Each row is a point. The ring and each string are closed loops that go straight from each point to the next, and from the last back to the first. Before rounding, they use only three directions, however many columns there are. How many times does the string pass through the ring? Passing back the other way cancels.
In the rows, 128 means zero.

Ring (9 x 4):
[[187 150 111 131]
 [173 179 112 128]
 [138 198 115 122]
 [100 191 113 116]
 [ 75 155 109 113]
 [ 84 115 109 116]
 [114  88 112 122]
 [155  87 114 128]
 [181 109 112 132]]
String, 7 rows:
[[ 82 137  72 113]
 [117 142 110 120]
 [105 143 141 120]
 [ 66 147 142 114]
 [ 92 131 159 120]
 [ 58 115 120 113]
 [ 49 112  91 110]]
Times through: 1

Ring (9 x 11):
[[209 153 172 141  94 122 113 141 126 133 145]
 [183 208 168 132 102 121 129 143 121 125 145]
 [139 227 162 124 111 122 136 147 119 122 137]
 [ 81 199 155 116 120 125 131 152 119 126 123]
 [ 62 159 156 116 121 128 122 154 121 131 116]
 [ 66 102 163 121 116 131 108 155 126 139 113]
 [ 96  68 170 128 109 131  97 152 129 144 117]
 [159  65 174 139  98 129  93 146 131 145 129]
 [197  99 174 143  93 125 100 143 129 140 139]]
String, 6 rows:
[[201 246 170 132 101 119 138 142 120 119 151]
 [238 207 130 145  98 117 120 133 114 130 152]
 [168 143 134 137 106 123 108 141 118 138 133]
 [164 156 175 132 101 124 117 146 126 131 137]
 [158 175 192 128 101 124 125 149 128 126 139]
 [160 211 203 125 101 123 135 150 128 119 143]]
Times through: 1
String (14 x 11):
[[149 165 152 131 107 124 117 145 121 132 133]
 [115 191 209 118 107 126 134 155 130 121 134]
 [ 78 241 193 110 117 125 147 157 124 115 130]
 [ 56 209 141 112 126 126 134 153 115 125 118]
 [ 78 148 110 123 123 126 112 147 112 138 115]
 [113 128 138 129 113 127 108 147 119 139 122]
 [ 89 117 195 121 109 130 114 156 132 133 122]
 [ 85  92 225 120 105 133 112 160 139 133 121]
 [130 114 177 130 105 128 109 150 129 137 128]
 [173  78 138 143 101 126  91 141 123 147 129]
 [222  70 158 150  90 125  89 138 128 147 140]
 [225 126 200 143  87 124 108 143 133 134 149]
 [189 171 208 133  94 124 124 148 132 125 146]
 [139 164 195 126 103 126 123 151 129 127 135]]
Times through: 0

Ring:
[[194 131 131 139 121 111 148 128 115 128 111 127 148 125]
 [168 189 133 147 140 119 157 133 116 133  98 115 145 122]
 [ 95 182 161 126 157 131 146 142 126 139 102 109 136 127]
 [ 63 132 177 106 154 132 131 144 134 140 115 114 132 131]
 [ 67  69 158  98 136 123 118 142 138 138 125 127 135 130]
 [111  48 132 107 118 113 119 137 134 133 126 136 142 126]
 [161  70 127 121 112 108 130 131 125 129 122 136 146 126]]
String (15 x 14):
[[ 34  33 125  94 129 120 105 148 148 142 126 134 137 123]
 [ 55  26 177  82 132 123 107 142 141 136 137 131 132 135]
 [ 98  55 203  89 134 123 120 135 130 131 136 126 132 141]
 [118  85 185 103 134 121 129 134 126 131 127 124 136 136]
 [109  32 180  92 123 117 116 134 131 130 138 133 136 137]
 [103   7 125  99 109 109 109 137 138 133 133 143 142 126]
 [125  38 163 100 118 114 119 133 130 130 134 135 140 134]
 [130  85 170 109 129 118 130 133 126 131 125 127 139 133]
 [118  91 131 118 126 116 129 137 130 134 117 129 142 125]
 [121  85 161 110 129 118 129 135 128 132 123 127 139 131]
 [115  62 190  97 130 120 123 133 128 130 133 127 135 138]
 [ 71  19 154  89 123 117 107 141 141 136 135 136 136 131]
 [ 53  36 117  99 124 117 108 146 146 140 125 136 139 122]
 [ 68  76  93 116 126 116 119 146 143 142 112 133 143 116]
 [ 69  77 109 112 129 118 119 145 141 141 115 131 141 119]]
Times through: 0
String (13 x 14):
[[153 123 122 133 125 114 141 134 123 132 110 127 146 122]
 [162 133  92 144 121 110 144 135 124 133 103 129 150 116]
 [162 136 151 130 132 117 145 131 119 130 112 122 143 128]
 [193 156 169 135 133 117 154 126 111 127 112 119 144 132]
 [214 177 156 146 131 115 161 125 107 126 106 118 147 129]
 [209 184  88 163 123 109 161 130 113 130  93 124 154 114]
 [163 149  93 147 124 112 147 135 123 134 100 126 150 115]
 [157 133 140 131 130 116 144 133 121 131 111 124 144 126]
 [174 125 181 122 132 118 145 127 115 127 120 122 141 135]
 [220 112 164 131 117 109 148 121 109 122 121 129 147 133]
 [223  98 126 138 106 103 145 123 113 123 118 135 152 126]
 [212 100 175 124 117 111 145 121 111 122 125 129 145 136]
 [172 114 163 124 127 115 142 128 117 128 119 125 143 132]]
Times through: 1

Ring, 9 rows:
[[125 156 121 117 145 184 111 172 198 126 117 132 123 122]
 [106 151 102 132 131 167 138 166 198 122 112 120 119 114]
 [101 131  96 146 124 141 163 143 167 126 116 112 132 110]
 [118  95 110 146 131 113 181 105 108 134 131 117 163 116]
 [143  77 131 125 148 112 179  87  77 138 144 134 181 130]
 [167  73 152 100 166 126 163  84  67 140 153 154 189 144]
 [179  91 165  87 177 151 131 104  89 140 152 163 181 149]
 [171 114 161  92 174 169 110 128 122 138 143 157 166 143]
 [142 148 137 108 157 185 101 162 178 131 125 140 135 129]]
String, 22 rows:
[[146 101 137 118 154 139 147 113 110 137 138 138 167 130]
 [186  56 160  57 182 131 189  71  54 128 166 187 194 168]
 [165  46 149 112 161  96 193  55  28 144 160 148 207 142]
 [129  82 126 165 135  98 163  89  73 151 136 105 184 109]
 [133 106 125 130 144 135 153 118 120 136 132 128 160 123]
 [125 113 122 148 138 132 143 123 125 140 127 114 158 113]
 [130 117 119 115 145 148 158 130 144 126 130 137 147 129]
 [ 91 145  83 131 120 156 174 160 202 112 109 120 112 114]
 [ 89 154  89 159 117 154 141 166 199 126 105 100 117 100]
 [110 134 112 165 128 141 127 144 155 141 116 100 143 102]
 [127 138 117 107 146 170 142 153 178 121 123 140 131 129]
 [116 155 106 104 141 184 140 172 210 113 115 141 113 128]
 [105 164  96 107 134 187 144 182 228 109 110 137 102 125]
 [ 82 164  81 153 114 163 146 178 221 118 100 103 105 101]
 [105 127 107 172 123 130 138 136 146 141 116  95 146  99]
 [127 117 120 130 141 142 150 129 138 132 128 127 151 121]
 [131 109 120 118 144 140 164 122 132 128 132 136 153 128]
 [137  95 123 111 148 132 177 108 112 128 138 142 162 133]
 [152  72 134  97 157 121 193  85  80 129 150 155 178 144]
 [175  44 152  82 171 107 203  56  33 134 165 169 203 156]
 [153  74 145 137 153 109 156  82  60 150 147 127 193 125]
 [152  83 144 133 154 119 149  92  75 147 144 129 186 126]]
Times through: 4
